Rows are points. To make a cloud, some directions were put in groups of two or more. Within a group, all points are equally far from the middle, so they leave a hole (a ring in 2 directions, a hollow ball in 3). The other directions are filled evenly. Then the cloud was stretched, turned, moved and blurred a little. Count the holes, and give their numbers of directions, smallest first.

Cloud:
[[ 21.6  11.2]
 [ 11.6  15.3]
 [ 17.1  13.7]
 [ 25.9   3.5]
 [-29.6  -8.5]
 [-25.2 -22.1]
 [ 19.3  12.6]
 [ -0.4 -25.0]
 [-25.3 -22.2]
 [-17.4 -25.8]
 [ -8.3  12.3]
 [  3.6  15.3]
 [-22.9   2.4]]
Holes: 1 (2)

Cloud:
[[  9.3  21.3   5.7]
 [-26.1  27.1  11.2]
 [-14.8 -34.1   8.0]
 [ 10.1 -13.5   4.5]
 [-29.4  20.7  22.6]
 [-11.1 -40.2   7.9]
 [-17.9   2.9  -5.6]
 [ -1.3   7.0  23.7]
 [-10.2  11.0  33.4]
 [  1.3 -11.1 -33.4]
 [-26.4  13.3  14.1]
 [-13.1 -27.0 -15.4]
 [ -3.6  -9.2  21.4]
 [ 14.1 -19.6  -3.1]
 [ 15.4   2.4 -26.8]
 [-18.6   2.0  32.5]
 [-18.4  18.1  -3.3]
 [ 13.2   9.4  -3.2]
 [-28.0  12.2  27.9]
 [-21.8   3.1   3.2]
 [  0.4 -18.9  15.0]]
Holes: 1 (2)

Cloud:
[[ -0.9  14.8 -20.7  15.6]
 [  2.2 -18.4  24.4 -23.8]
 [-11.9  16.4 -24.0 -26.4]
 [-24.8   9.8  -7.7 -11.6]
 [ -8.7  -5.6 -31.8 -27.3]
 [ 18.7 -16.0  10.5   1.4]
 [ -5.1 -26.4  -5.7 -35.8]
 [-25.2  -3.1 -10.2  -4.3]
 [ 14.0  10.5   3.0  16.2]
 [  0.1  18.4 -25.6   1.4]
 [ -4.6 -23.8 -25.3 -29.5]
 [ 11.6  11.5   0.7  21.7]
 [ 14.9   5.4   6.0  19.3]
 [  4.3  -3.2  32.3 -15.8]
 [ 17.8 -24.8   8.6   4.9]
 [ 13.9 -22.9   8.7 -15.8]
 [-13.3 -31.3  13.9 -22.1]
 [ 14.9  11.3  13.2  -6.8]
 [ -4.3 -33.7  28.3   2.2]
 [-17.0 -25.6   2.6 -28.8]
 [ -7.4 -10.3 -33.6 -24.5]
 [-11.3 -41.4 -13.0   3.4]
 [ 18.1 -18.2  10.1  -0.6]
 [-10.8   0.9 -25.3  13.9]
 [-12.4  24.5  13.5  12.6]
 [-23.9  14.0  -6.5  -9.2]
 [  2.4   3.6  25.1  26.4]
 [ -9.0 -21.2 -32.8   0.8]
 [-13.3 -39.2  12.0  -7.3]
 [-11.7  34.9   1.3 -13.9]]
Holes: 2 (2, 2)

Cloud:
[[  9.3 -15.5  19.7 -11.9 -24.7   0.0]
 [ -9.5   8.7 -13.7  -8.2  27.0  27.4]
 [ 14.5   4.5 -12.9 -13.3 -34.1   8.5]
 [ 27.0  26.7 -22.1  -7.3   6.6   5.3]
 [ 39.1  19.2 -13.0  20.7  -2.2  14.3]
 [ 11.5   6.0 -10.4  31.3  15.3  18.9]
 [  9.0  13.4  15.0   9.5 -27.5   8.6]
 [ 42.6  -4.3 -16.6 -17.2 -17.1  -1.3]
 [ 11.5 -26.5  19.4 -26.9  -1.8  -6.3]
 [-14.7  14.7 -11.3 -22.5 -13.1  21.5]
 [ 18.1 -16.8   0.6  -1.5  34.7   8.4]
 [  4.3 -14.0  -6.9 -26.8 -33.8  -5.8]
 [ -1.6  33.5  -3.4  13.4  21.5   5.2]
 [ 43.4  -9.8 -13.1 -10.0  17.6  -7.2]
 [ 44.2  -4.5  -7.0 -15.3  -8.4 -12.5]
 [-16.2   5.1  24.3  11.2 -13.4  20.6]
 [-27.1  19.5  -8.3  -2.7 -13.9  12.9]
 [ -6.1 -44.8  -4.1 -36.3 -17.3  -9.4]
 [ 31.2 -33.6  -4.9 -12.9   6.8 -22.7]
 [ -5.1 -33.1   8.0 -32.1 -19.6  11.7]
 [ 24.5 -18.6  15.9 -23.2   7.0   1.4]
 [ 28.0   7.3   6.5  13.4  -6.1 -17.0]
 [ 40.1  -1.4  -5.0 -19.3  -6.2   7.7]
 [ -9.8  23.3   6.6  -2.3  27.5  17.6]
 [ 38.1  10.5   4.8   6.0   4.1 -12.9]
 [ -9.2  13.0 -25.3 -12.2 -16.5  18.6]
 [ -9.6  17.3   0.8   2.4  22.5  35.2]
 [ 11.2 -31.7  -1.2  -4.1 -13.3 -22.5]
 [  5.2 -18.4  24.7  -7.8  19.8  -0.4]
 [ 19.1  11.1 -27.8 -22.9 -10.5  -0.9]
 [-14.3  12.8 -15.5 -18.6   8.5  -3.9]
 [  8.1 -11.4   2.1 -32.0   2.1 -17.2]
 [  0.1 -27.2  -8.1   1.7  21.1  19.3]
 [ -7.0  -5.0 -26.5  -6.8 -25.6   5.2]
 [ 20.4 -12.3  -2.6 -25.1 -28.2 -12.6]
 [ 26.7  15.5 -10.6   7.5  -8.0 -18.0]
 [-23.2   6.8   7.6  10.5  27.0  28.0]
 [ 29.8 -26.4 -19.0  -2.9   2.6   9.2]
 [ 16.8 -17.9   5.9  23.4  17.4  -0.9]
 [-17.7 -22.7   5.0   7.7  -1.8  -9.8]
 [  5.0 -40.1 -23.6 -23.8 -11.3 -14.8]
 [ 29.1 -27.9   5.8 -12.7  -6.8 -22.2]
 [ 21.3  12.8 -26.3  -2.4   0.6 -15.6]
 [ 22.1   3.0  21.4  15.6  -0.2  -7.3]
 [  8.1 -22.8  -1.2 -45.0   3.6   7.4]
 [  4.4 -33.4 -21.1   2.2  -7.0  -6.1]
 [ -1.4  38.6   4.6  10.7  12.8   9.8]
 [ 42.7 -27.1 -11.6 -11.0 -11.1  -9.9]
 [  3.4  -7.3  -7.2 -30.9 -20.1 -14.0]
 [  9.2  19.5  -8.5  36.2  16.6   4.6]
 [ -6.4 -17.6 -27.4 -36.5  11.7   6.9]
 [ -1.2 -14.4  -9.8  18.9   9.4  21.1]
 [ 10.5  -3.4  10.4   7.0  11.7  32.2]
 [-12.4  23.0  12.3  -2.8  22.8  18.2]]
Holes: 1 (6)

Cloud (71 x 8):
[[ 13.1 -31.1   4.1  -5.6   0.2  23.4   7.5  -2.5]
 [  8.6   6.2 -12.0  28.8 -12.2  12.6   7.3  23.3]
 [ 17.9 -11.1  -6.5   5.6 -20.1   7.3 -23.9  33.5]
 [-10.9  -3.3 -27.4  -4.7 -14.9  11.5   8.8 -19.2]
 [ 22.0 -26.9  -6.6 -19.5   2.9   7.3 -20.4  -9.3]
 [ 17.3  23.2 -22.4 -25.0   7.0  10.2  -8.0   9.5]
 [ 20.2  26.1   1.3   4.0 -40.3  29.8  -5.7  -9.3]
 [ -4.9   0.2  -6.1  11.1   9.6  29.5  -8.4  32.6]
 [ -7.1  40.7 -17.0  -3.8 -19.6 -27.2  -8.0  -6.3]
 [  6.6  46.4   1.8  10.5 -28.4  13.7  24.3  -5.8]
 [ -6.6  23.2  -1.3 -10.6  -5.1  33.9   3.6 -32.0]
 [-10.2  30.0  26.5   5.9 -22.6  -4.6  15.7  -4.6]
 [-15.0  50.4 -16.5  23.5 -16.7  -9.4 -10.3  15.4]
 [ 13.9   8.1 -16.7  20.6   4.3  -5.6 -25.4  -1.8]
 [ 27.5 -10.8  -9.8   4.4   6.9  -1.9 -14.2  27.0]
 [ 45.2  15.4  -4.2 -10.9  -7.3  -2.8   6.9  -1.3]
 [-32.5  20.8 -21.6  13.7  16.2  -9.6  13.9   6.2]
 [ 25.3 -23.0 -27.1 -10.5   6.4  -3.2 -12.8  -4.3]
 [ 18.5  19.0  11.1   4.2   2.8 -10.4  11.4  23.8]
 [  6.0  -4.3 -26.6  -5.0 -32.1 -11.1   3.6  11.2]
 [ 10.9  27.3  -4.5 -20.5 -18.9 -34.8  -1.0  -7.8]
 [-12.4   0.0 -20.3   9.5   7.2  12.4  -0.4 -29.9]
 [-30.5  29.7  -6.3 -13.9 -10.7 -23.8  -8.1  17.1]
 [-16.5   7.9  -8.5  13.2  -6.3  -8.0 -16.8 -18.7]
 [-17.8  20.1 -31.4  -7.5  -7.2  16.3  10.6 -15.3]
 [  1.9  -2.7 -20.9 -23.0 -12.9 -14.4  21.5  14.1]
 [ -6.0  28.0  -1.3  17.3  18.3   6.3 -16.2  12.3]
 [ -9.7  35.9 -10.2  13.7 -22.6  24.6 -28.9 -12.1]
 [  8.5  38.6 -10.1  10.9 -38.1  35.5 -12.2   4.0]
 [  5.2   5.2   2.6 -33.2   9.9   0.2 -27.3  23.4]
 [-20.9  60.1   4.2 -10.1 -20.1  -2.4   0.4  12.9]
 [ 23.3  38.9   2.7 -15.5 -26.7   1.6   3.5 -22.2]
 [ 24.3   5.5 -20.9  13.8   8.8   0.3 -15.9  11.8]
 [ 21.8  13.8   5.4 -10.6 -12.6  41.4 -26.0   7.5]
 [ 14.2   5.6   6.5 -26.8  29.0 -12.0   0.1  -0.8]
 [ -6.4  47.1  16.6  17.9 -21.6  -9.5 -14.7  -4.4]
 [-12.1 -10.2 -25.9   7.1 -12.2   5.5  21.2 -11.8]
 [ 13.5 -16.5   4.5  15.5  14.9   6.5 -12.3   9.5]
 [ -8.0   7.8   3.1  -8.1 -27.2 -22.9 -10.1  28.7]
 [  2.6  -4.0 -35.5 -13.3  -9.3 -10.1  -2.7  -7.5]
 [-28.5   0.5  -4.4  13.2   6.7  -1.9  26.1 -15.7]
 [ 28.4   8.5  -6.8  16.0   3.2  31.4  -6.9 -17.7]
 [  7.2  26.1 -23.0 -31.2   1.8   1.4   1.7  -0.4]
 [-31.9  11.6 -10.2   4.8  -7.7  15.7 -28.8  12.1]
 [ -5.4  13.4  20.5   9.7 -17.4 -25.3   4.7   2.2]
 [  5.9   9.9  21.2   3.1   8.5 -16.1  27.0  -5.8]
 [ 11.2  30.6  -8.1  36.5 -28.4   6.3 -11.9   7.7]
 [ -3.6  37.6  -0.2  -8.1 -13.5  33.1 -28.7  23.8]
 [ 27.4  -5.1  10.9  12.1  -2.9  20.8   2.3 -28.1]
 [ 19.2  -8.9 -24.8  16.6 -15.9  11.6   2.5  21.3]
 [-13.2  40.2 -23.9  -0.5 -27.0 -14.7   9.8  23.0]
 [ 15.4  28.4   8.4   1.3   6.2  14.9 -33.4  -1.2]
 [ 25.6  -9.7   6.8 -17.0  -3.0 -20.4 -26.5   4.8]
 [ -7.4  26.6  -4.3  29.9  -6.5   9.0  18.8  18.0]
 [ 14.9  42.3  -4.4   1.4 -13.4  13.3  23.3   3.5]
 [  9.7  -7.8 -19.5 -24.2 -13.8  32.6 -10.6   4.0]
 [-18.3  31.0  14.7 -12.4  -1.2  37.4 -11.4   9.6]
 [  0.9  12.1  -0.5   9.5   5.6  -9.1 -32.0  26.2]
 [ 18.5   0.1  -3.2 -13.8 -21.0  12.1   7.7  30.6]
 [ 10.9   3.5  11.6 -14.2  13.6  41.5 -11.5   0.0]
 [ -0.4  30.3  -7.1 -17.4 -16.8 -32.2 -17.2  27.2]
 [ 16.9  13.2 -22.4 -12.5  17.2   4.1   9.7 -17.8]
 [ -0.9  23.6   9.6 -13.7 -17.0  -2.1   8.1  38.2]
 [ 26.7  10.7  -8.6   3.6 -10.3 -31.4   1.8 -18.9]
 [-16.9  23.6  11.9  -0.4  21.7  13.9  15.4 -25.4]
 [-11.0  24.4   1.7 -17.8 -15.7  11.0 -29.3  35.7]
 [  9.6  24.9  13.9  -7.6  10.6  40.5  -9.3  -7.4]
 [-14.1  19.1   4.4   5.1 -15.1   4.5  29.3  22.6]
 [ 24.5  23.0   9.2   3.3 -14.8 -17.7 -31.2   3.7]
 [  2.6  49.3  12.3   3.2 -12.6  17.8  24.7  -8.2]
 [ 14.7 -19.0  -4.5 -30.6   6.8 -21.8  12.2  -0.4]]
Holes: 1 (8)

Cloud, 72 rows:
[[ -5.6   4.7  36.0 -27.0  17.9   5.3   0.3  -3.3]
 [ -2.8 -16.3  34.5  -2.9  26.0  13.8 -29.8 -24.2]
 [-11.4   3.8 -18.4  24.2   9.3  11.1  -2.4  24.4]
 [  8.5  21.3  35.1 -16.2   4.3  30.1  -9.0 -13.5]
 [  1.5  27.3  19.6  21.2  20.7  26.7 -23.8 -14.3]
 [  5.8  -8.4  -1.0  -5.9  -0.6  -8.6 -11.3 -23.3]
 [  5.3  16.3 -16.2  20.5 -21.5  16.2   0.9  -4.5]
 [ -9.2  -6.2  -7.7  48.0   2.1   8.2 -23.1  -0.1]
 [ 24.9  23.6 -14.3  20.1   4.6  15.5 -30.9   5.2]
 [  1.1 -22.2  -2.1   7.8  38.4 -24.0 -12.0  -0.8]
 [ -6.8  -1.6 -14.0  12.3  12.6  33.7 -26.7 -13.4]
 [-23.8 -10.5  21.9   5.7  -5.8  10.5 -18.7   7.2]
 [ -0.5  -3.4  29.4  12.1   5.4  17.7 -10.9   3.4]
 [ 28.1  20.0  21.8 -12.6  13.3  16.2 -25.8   5.8]
 [-16.3 -14.1 -13.9  24.5 -11.2  23.9   7.9 -27.0]
 [  1.2  -1.5 -17.2  16.8  19.6  38.9 -12.8 -17.0]
 [-11.8  -5.7 -17.1  12.0  -1.4  23.7   8.5 -30.3]
 [-39.1 -28.8  -5.1  20.1  13.7  18.8  -2.0 -10.1]
 [-31.5  -6.8  18.4  -3.1 -16.9  -8.8  -3.9   1.8]
 [ 26.4   7.5   2.4   0.5  37.1   7.2   1.4 -23.5]
 [ -5.0   6.1  15.0  -8.4  29.1  14.2   5.2 -26.3]
 [ -5.6  -7.8 -24.2  -9.4  -3.0  -2.9  22.0  25.7]
 [  6.9 -10.8  15.9 -13.3  -0.1  32.4 -10.6 -21.3]
 [ 29.7  12.6 -29.8   5.0  19.4   6.7   6.8  17.3]
 [  5.5 -14.6 -22.1  33.2   2.8   9.7  -1.9 -15.9]
 [ -1.0 -24.5   8.7 -14.4   6.5  18.6  24.3 -12.9]
 [-38.5 -29.6 -17.1  20.4 -18.3   1.4  11.5 -17.0]
 [-12.1 -10.0  -2.3  17.0   7.4 -15.3 -33.6  -9.0]
 [ -9.1   0.9   2.0  16.3  24.6  34.3 -18.1 -34.5]
 [-12.9  -1.2   5.0   5.5 -17.0  -2.8  22.8   0.3]
 [-41.6 -18.3   5.0  17.9 -22.4  -4.3  -7.4  -9.5]
 [ 25.5   3.2   5.7  -0.6  47.3 -19.4  -7.9  -6.5]
 [ 17.2 -22.1 -17.3  -0.1  -3.1 -13.6  10.4  -9.2]
 [ 13.7   1.2  13.3  22.4  -2.9  22.5  -5.8  -1.3]
 [-14.5   1.9  -7.1  21.2   4.3  46.8 -15.7 -31.2]
 [-10.4 -28.8   1.9  23.1  15.3  14.0 -13.1  -6.8]
 [  6.6   2.3  -1.7   8.2  41.9  19.8 -18.1 -17.8]
 [-12.7 -10.2  42.3  -6.6 -14.3  16.8   8.4  -8.3]
 [-28.5  -1.9 -25.8  32.5  18.8 -15.8   9.8  -2.3]
 [ 19.3  -2.2  22.4   1.5   4.1  35.3 -13.4 -29.8]
 [ -3.5 -23.8   6.7  -1.7  24.7 -35.6  -0.1 -18.2]
 [ 29.6  28.7   5.4   9.3  26.2   3.3 -16.3  -2.5]
 [ -7.7  -0.9  -9.5  38.9  20.9  -1.9 -36.4 -22.8]
 [-15.0  11.3 -21.5  37.0 -20.1  35.3 -10.2 -22.4]
 [ 12.1  -0.7   5.1 -17.9 -15.5   4.3 -18.7  -1.8]
 [ 19.3  16.7  12.8   6.5  17.8 -15.8 -20.6   1.3]
 [  6.7  -8.2  52.1 -18.3  11.1  19.9 -26.4 -27.9]
 [-17.8 -21.6  30.5 -21.0  19.2 -14.4  18.4 -24.7]
 [ 13.4  17.6  23.8  -8.3   2.4  -8.9  -7.2 -12.8]
 [ 20.9  18.1 -20.7  32.3  -4.2  20.7 -21.9  -1.6]
 [-17.8 -30.1 -23.9  22.9   5.1 -22.0   6.0  -5.6]
 [  6.5  -5.6  34.4 -15.2 -19.1  28.4   8.8  -2.4]
 [ 19.0  19.7 -23.1  -7.4  18.9  -2.1  -6.3  16.2]
 [-23.0 -18.0  -9.3  -8.9   7.0 -29.8  19.3  11.1]
 [  5.3  -6.2  26.9 -17.9 -13.9  21.0  -4.1 -31.4]
 [-16.0 -32.4  20.0 -24.4  12.6 -34.1  13.7 -16.9]
 [ 13.3  -3.6 -21.8  -1.1  29.2 -17.5 -11.6  -4.7]
 [ 19.8 -31.5   9.4   1.7  21.6   0.6   2.6  -5.2]
 [ 20.5  30.6 -17.3  17.6  13.3  15.1 -27.7  11.8]
 [ -5.3 -14.5 -34.9   4.6 -10.4  -1.6   3.7  -6.9]
 [-14.6  -5.8  13.9   6.0  30.1  -8.3  10.2 -24.1]
 [-14.2  15.5  13.0  30.4  21.3  12.5  -9.9  -9.5]
 [  4.3 -12.1 -17.8  14.2 -11.0   4.1   2.9 -19.2]
 [-22.1 -21.4   9.8  10.7  -5.8 -21.6 -18.3 -11.6]
 [-12.4 -10.3  25.7 -26.9  -1.5 -18.2   7.9  14.0]
 [-10.8   5.9 -23.1   7.8  14.5   3.7   7.1 -24.6]
 [ 35.0   9.6  -6.2   0.0  30.5  12.1   9.6 -11.8]
 [-31.2 -16.7  31.7   3.3   7.7  18.4 -22.2 -30.9]
 [ 30.2  -9.6  -8.3 -10.3  25.3  -9.1 -16.2  -5.5]
 [-13.9 -12.3  45.3   9.9   0.5   6.5 -13.4 -29.3]
 [-22.9   3.8 -13.6  26.0  -8.9  -1.8  16.3   2.9]
 [-12.5   6.7   8.8  14.0  40.3  15.3  -4.6 -19.3]]
Holes: 3 (2, 2, 3)
